Each wall is flat, endless, passes through zero and stands at right angles to its row. A trip goes straight from one point to another. List the walls that it crosses, first one first.

Walls:
(1): -15,48
(2): -11,-6
(3): 42,-22
(4): 4,-27
(5): 61,-30
(6): 44,17
(7): -5,-24
(8): -25,-82
Trips:
-48,5 to -19,41 => 7, 8, 2
10,-59 to 5,-56 => none
-31,-26 to -22,10 => 1, 4, 7, 8

Walls:
(1): 21,-4,30,2,-15,-11
(2): -63,-18,-10,94,9,21
(3): 1,50,-40,25,-33,-12
(4): -10,92,-32,59,-11,3
(5): 14,12,11,28,46,21
(6): -15,47,80,-11,48,-17
(7): 35,-14,-20,19,4,3
(8): 15,-58,-29,-27,-20,19
(9): 64,-1,-32,39,-6,13
Trips:
-20,1,1,-27,-7,-18 to 47,32,42,-32,3,46 => 1, 8, 5, 9
50,35,-26,24,20,-19 to 34,-13,-31,-75,-4,41 => 1, 8, 4, 5, 3
13,36,35,-15,-15,-40 to 50,29,21,35,60,23 => 5, 9, 7, 3, 2
-3,-16,44,55,-75,40 to 36,-34,23,5,-12,-28 => 4, 3, 2

Walls:
(1): -28,50,44,-20,-15,17,0,-9,-42,-61,-15
(2): -27,29,34,-36,-11,17,54,49,-44,70,17
(3): 27,31,-29,-5,5,23,9,58,14,2,34
(4): -20,-58,32,-12,36,17,-46,-27,46,-2,-17
(5): 4,10,4,51,22,-84,2,22,-27,-16,36
Trips:
29,35,12,5,-24,72,6,38,-43,-12,-51 to -41,0,-38,9,29,8,0,-3,-21,46,-40 => 3, 1, 4
37,18,1,-5,-61,-24,-16,44,5,-34,-9 to -8,-1,22,28,-7,73,-8,-28,0,-27,25 => 5, 4, 3
-9,61,24,6,-12,63,-40,11,-62,-40,32 to 77,-33,19,-23,8,-23,26,-13,-19,34,-25 => 3, 1

Walls:
(1): -24,22,18,-16,17,-16,-35,7,26,-37,-17,-41,18,34,-20,-25,25,-19
(2): 59,-4,-18,-5,-3,58,37,35,-32,9,-22,-31,-15,17,-27,-27,-32,9
(3): 12,-16,29,-37,-62,16,27,4,-27,-4,13,6,14,12,23,-15,-15,20
(4): 26,8,14,95,-8,37,25,10,0,-14,30,37,-6,-9,-26,18,26,-7
(5): -2,52,9,-12,-81,3,-13,22,-10,-32,-2,-14,8,-53,10,40,-44,20
(6): -39,-3,3,2,0,49,-37,4,-46,1,26,18,-21,28,23,10,-9,1
Trips:
-7,8,16,52,12,-14,5,-25,13,6,-10,34,34,32,-55,-35,5,-75 to 14,39,-4,6,9,-30,36,-13,-32,-6,33,29,27,-7,33,6,4,12 => 1, 3, 5
45,-29,6,35,7,31,-7,-6,19,1,-14,-8,-13,-16,-67,-14,-1,-48 to -44,-6,-35,39,-8,-27,3,12,-9,-21,-17,-5,-8,37,-14,-2,-14,-18 => 6, 2
4,-35,36,7,22,7,9,14,-17,58,18,19,4,5,-44,-52,62,34 to 4,-20,-21,-26,-37,34,-7,-18,-26,-4,19,-73,-16,-39,-4,-5,-32,-6 => 6, 4, 5
7,7,21,22,83,-5,-19,-5,25,52,-42,11,-22,30,21,22,11,36 to 24,15,-30,3,-6,14,-2,-36,29,-57,24,-7,47,11,-3,9,53,-27 => 6, 4
19,-10,-12,13,-19,11,1,-31,1,-37,49,24,16,18,44,-26,5,19 to -7,-51,-4,0,-6,-24,10,-40,-78,12,-15,27,41,-2,34,-51,36,-14 => 4
-16,-19,69,21,-16,31,-34,16,-17,2,25,-31,-2,53,13,-8,-9,-29 to -27,6,26,-40,49,-5,-30,-36,-8,-9,-3,35,13,28,-29,-15,4,39 => 2, 4, 3
29,73,62,-33,54,-3,38,-8,-10,27,-6,24,11,-47,-4,-8,-35,8 to 23,-47,-60,-2,-35,18,7,-3,29,41,6,10,25,-30,39,-24,5,0 => 5

Walls:
(1): 54,-47,30,75,13,4,-29,-28,23,-27,9,-31,-44,30,22,9,-39,-19,-21,29,-6,-3,28,16,26,5,-11,-6,-13,23,35,-25
(2): -29,14,3,8,-36,7,-5,-50,12,1,39,-5,1,-18,53,-46,-7,14,-13,5,8,16,2,-12,-8,14,-10,0,6,-30,-37,-34
(3): -27,-1,44,6,-27,22,23,-1,-7,27,-59,36,-15,28,-25,-43,13,-9,25,-34,-8,-31,11,-3,12,-18,-16,11,-49,9,0,-8
(4): 39,53,11,-30,12,34,-51,33,49,-30,35,36,34,-7,-14,16,20,1,-25,3,-24,0,-17,-34,5,14,2,-5,-23,22,13,7
(5): 11,49,1,36,-10,-9,31,-7,-4,34,-28,2,24,-36,-10,-21,3,-27,-6,43,33,-20,76,18,17,-14,9,15,6,-18,16,23
(6): 5,-9,-51,-4,-11,-12,39,8,-40,2,29,13,-1,-16,27,16,-17,-19,24,-7,-2,-27,-24,-37,-12,0,-11,-25,2,5,-12,21
(7): -24,32,54,-30,-28,-24,1,-16,-16,-23,-12,0,6,-1,43,41,4,1,-42,1,23,18,39,33,13,28,9,31,21,18,22,6
(8): 41,21,57,-6,-11,-18,-13,2,-14,-9,-34,-24,12,-24,2,-18,1,20,19,16,8,2,32,8,-30,36,-28,-17,-6,-2,21,1
(9): -29,13,-3,-18,-15,24,-10,-9,-8,10,-26,8,-13,6,-44,-40,17,-22,-48,0,4,-2,-11,-16,-43,34,3,15,-3,27,-3,-8
(10): 7,-7,11,-4,7,4,-28,-48,18,48,11,10,6,-9,-22,-33,-17,-22,-5,6,-5,-7,-4,-24,28,2,24,-7,43,25,5,-6
Trips:
-10,-2,-16,38,11,15,50,-40,-2,-2,-5,11,8,-26,-11,-37,9,9,-12,-39,-1,-32,17,-35,-9,-14,-32,-19,3,21,9,4 to -6,-45,-48,-25,11,-4,-34,-26,-26,25,-4,22,17,13,-28,-37,28,-14,24,15,-1,-32,8,-5,37,-32,-44,-3,-29,11,-49,7 => 2, 5
-5,0,7,-37,-25,-5,9,-7,5,4,39,10,-6,28,8,12,37,-19,4,24,-15,-57,55,-2,24,-20,19,-9,-16,39,6,-12 to 27,23,4,-63,2,-22,24,-13,14,1,3,-20,55,19,-25,26,10,8,-26,-7,0,-14,-10,-29,3,-13,7,-12,3,-18,22,20 => 1, 3, 8
42,-22,8,32,-24,10,-15,17,-20,31,16,-14,-13,14,-13,-31,-4,-1,-9,-14,0,20,-13,58,-2,-8,46,9,1,10,-1,-51 to 38,25,-25,-9,-13,-17,-36,2,-31,10,-5,47,2,-18,59,-39,17,-22,51,26,36,0,-25,7,-22,-12,-8,14,-35,10,-12,-33 => 8, 5, 6, 9, 10, 1, 4

Walls:
(1): -29,0,1,-21,35,1,11,11,-23,22,23,-10,7,59,11,-19,30,1,-2,8,-6,-38,7,-2,-23,-11,10,-8,-10,-32,-32,-13,-7,28,1,7,6,27,7,2,28,7,-15,-9,24,-51,9,-3
(2): 64,16,5,-12,-21,0,34,-14,-15,24,-4,4,-22,19,-19,12,24,-7,-20,22,18,16,16,-33,-13,-15,17,11,-42,-14,-12,5,-25,3,-14,3,8,23,-7,0,16,23,-24,1,-27,25,34,46
(3): 13,9,30,-31,-2,-43,-55,-36,-11,-55,-55,-6,-3,-31,-10,-31,-28,-19,21,-11,13,52,-20,-29,-1,-20,-23,0,14,-10,32,-3,3,-20,-22,-31,-45,5,53,-15,0,-2,-17,9,44,-15,-4,12
(4): 51,50,-26,8,12,-40,-43,-13,13,8,-26,-17,5,6,44,22,-5,-22,64,22,5,13,9,14,5,21,-45,-17,13,-20,8,-26,-6,19,-7,-14,-39,-30,-1,22,9,-10,28,-35,-14,-20,35,24
(5): 32,21,-27,-14,-3,32,20,1,-14,-35,2,5,30,-46,57,-27,22,1,13,1,-24,-41,31,-6,-15,-35,-26,-13,56,6,-41,-19,71,-3,20,-51,46,-41,10,-15,-24,3,27,-10,-2,17,1,12
(6): -50,-23,-21,24,-29,31,15,28,36,-12,-1,14,-1,-1,-29,-13,-40,-38,-22,-18,7,-7,9,-16,50,6,-3,23,5,25,5,26,-13,-25,24,6,-15,-19,-7,28,-6,19,-36,-6,-32,-39,1,-5
(7): 60,26,13,-12,47,29,-36,17,-8,0,12,-28,6,-38,-6,-13,-15,14,-23,9,14,-48,-29,-12,5,8,17,-9,-3,3,12,21,13,57,-17,12,-21,-35,-1,50,-24,-47,29,27,-3,-21,-1,24
(8): 14,-21,29,-31,-17,8,54,-21,1,4,-5,-44,8,-18,62,-22,1,18,-22,-48,-6,-35,17,-16,-19,-20,-9,30,-10,-16,51,-11,-2,58,-29,31,-35,18,-16,-52,-27,1,-10,-9,8,-33,2,12
(9): 20,-30,48,-11,-25,26,10,-30,9,-5,-5,2,-43,-19,36,4,20,-9,-4,5,12,-19,-33,31,-32,-1,30,-26,-6,15,19,16,8,15,51,-1,-24,-6,-6,-10,-28,-2,7,-17,26,-3,15,25
(10): 12,6,-23,-52,-19,-31,13,11,25,2,15,-25,-17,-11,-4,-17,-10,21,-21,2,-16,-18,0,-25,51,15,-19,-7,-12,-33,24,-17,-9,-22,-22,25,-3,11,-8,-19,-48,14,-4,6,-24,7,26,39
(11): 29,20,4,1,36,-55,-12,52,22,47,-3,18,22,60,-6,-17,16,-1,35,51,-28,22,-3,-14,5,40,-15,15,-3,-37,-23,-12,11,-16,0,-30,-12,0,11,16,-1,-2,12,20,7,9,-15,-15
(12): 6,-10,17,-7,-8,-3,13,-7,13,4,-33,-2,1,8,-6,2,2,-11,-19,33,37,-24,-4,-22,-21,41,-24,7,-26,1,27,-3,11,49,-18,4,19,7,12,-28,11,9,-15,23,-25,1,-3,34
Trips:
-11,-9,-17,8,2,21,-13,8,-4,31,-17,-29,-16,12,-26,13,43,26,-38,-9,-21,-21,3,12,28,16,-29,25,-2,-30,10,8,-19,13,-3,-16,23,3,14,-9,7,-6,36,8,35,0,28,-11 to 26,23,5,2,-28,-35,17,21,-14,-39,10,-35,-6,-30,28,12,-15,-22,19,-5,9,21,-20,26,-16,-42,30,-2,-12,-20,-47,-8,-64,-27,28,15,-20,7,-11,-51,8,-1,-32,34,-13,-34,50,31 => 2, 12, 7, 11, 4, 9, 3
22,-10,17,-19,-5,20,20,-51,41,0,8,70,-5,-9,-2,-8,-42,10,-13,84,0,52,0,54,4,28,29,-32,0,-1,-7,42,24,31,23,-4,-8,43,56,11,-5,28,10,21,1,46,1,-8 to 23,1,5,-20,-10,18,-20,-47,16,-7,-27,6,21,7,27,12,-28,0,-48,-12,59,-12,16,3,4,8,5,-25,-15,13,17,21,-13,7,6,15,-43,-13,-26,4,-20,4,19,-33,11,6,-9,-1 => 7, 11, 4, 8, 6, 10
-4,48,-8,-2,4,19,95,0,22,25,-4,-10,-53,-15,18,-28,30,-15,2,-45,-26,-35,16,-20,-3,28,23,32,-14,-22,22,30,-32,-26,11,9,-47,9,-14,9,44,-21,-4,-15,5,-39,-42,-15 to -14,24,10,17,-7,-27,7,6,-17,-19,-27,6,-6,-10,-33,-52,-23,29,16,-5,9,-11,-12,14,39,12,11,17,-31,7,-14,30,-29,1,25,32,44,42,-6,30,-3,-1,-7,-19,-9,-28,-13,-33 => 9, 2, 8
